Every row gives one point. The window is the flat piece filled in between its corners: a triangle in 3 columns, a solid with four corners in 4, and so on. A path goes straight from each point to the next, and from the last back to the first. After which points does the path pass through the window?

Window (3 x 3):
[-0.37 +0.65 -0.67]
[+0.07 -0.44 +0.52]
[-0.07 -0.41 -0.08]
Path:
(1): [-0.40 +0.00 -0.01]
(2): [+0.14 +0.33 -0.34]
(3): [+0.46 +0.22 +0.24]
(4): [-0.33 -0.04 +0.20]
(5): [-0.46 -0.53 +0.13]
(6): [+0.54 -0.11 -0.42]
(7): [+0.48 -0.09 -0.30]
(8): [-0.67 +0.07 -0.23]
Through the window after points: 1, 5, 7

Window (6 x 6):
[-0.18 -0.70 +0.10 -0.03 -0.11 -0.03]
[-0.13 -0.29 +0.25 +0.57 +0.19 -0.22]
[+0.84 -0.40 -0.49 +0.44 +0.22 -0.34]
[-0.65 +0.95 +0.08 -0.09 +0.19 +0.16]
[-0.30 +0.37 +0.70 -0.52 +0.29 +0.11]
[-0.08 +0.30 +0.75 -0.31 -0.27 +0.49]
Path:
(1): [-0.07 -0.40 +0.18 +0.11 +0.07 +0.28]
(2): [+0.31 +0.10 +0.18 -0.29 -0.31 -0.54]
(3): [-0.03 +0.10 +0.16 +0.13 +0.03 -0.40]
(4): [+0.17 -0.27 -0.33 +0.11 +0.67 +0.42]
(5): [-0.10 -0.24 +0.24 +0.54 +0.58 +0.16]
(6): [-0.08 -0.20 +0.21 +0.35 -0.31 -0.56]
(7): [+0.11 +0.17 -0.02 -0.25 -0.42 -0.49]
(8): [+0.04 -0.23 +0.15 +0.28 +0.70 +0.35]
(9): [-0.02 -0.36 -0.03 +0.26 +0.45 -0.10]
(10): [+0.06 +0.13 -0.21 +0.35 -0.56 -0.56]
(11): [-0.09 +0.62 +0.43 -0.30 -0.28 -0.23]
(12): [-0.32 +0.45 +0.22 +0.04 +0.62 +0.46]
(13): [-0.03 +0.17 +0.46 -0.17 +0.23 +0.60]
(14): [-0.27 +0.44 +0.76 -0.31 -0.60 +0.01]
(15): [-0.38 +0.64 +0.42 -0.44 -0.34 -0.51]
(16): [-0.25 +0.48 +0.03 +0.08 +0.24 +0.27]
Through the window after points: 1, 5, 7, 13, 15
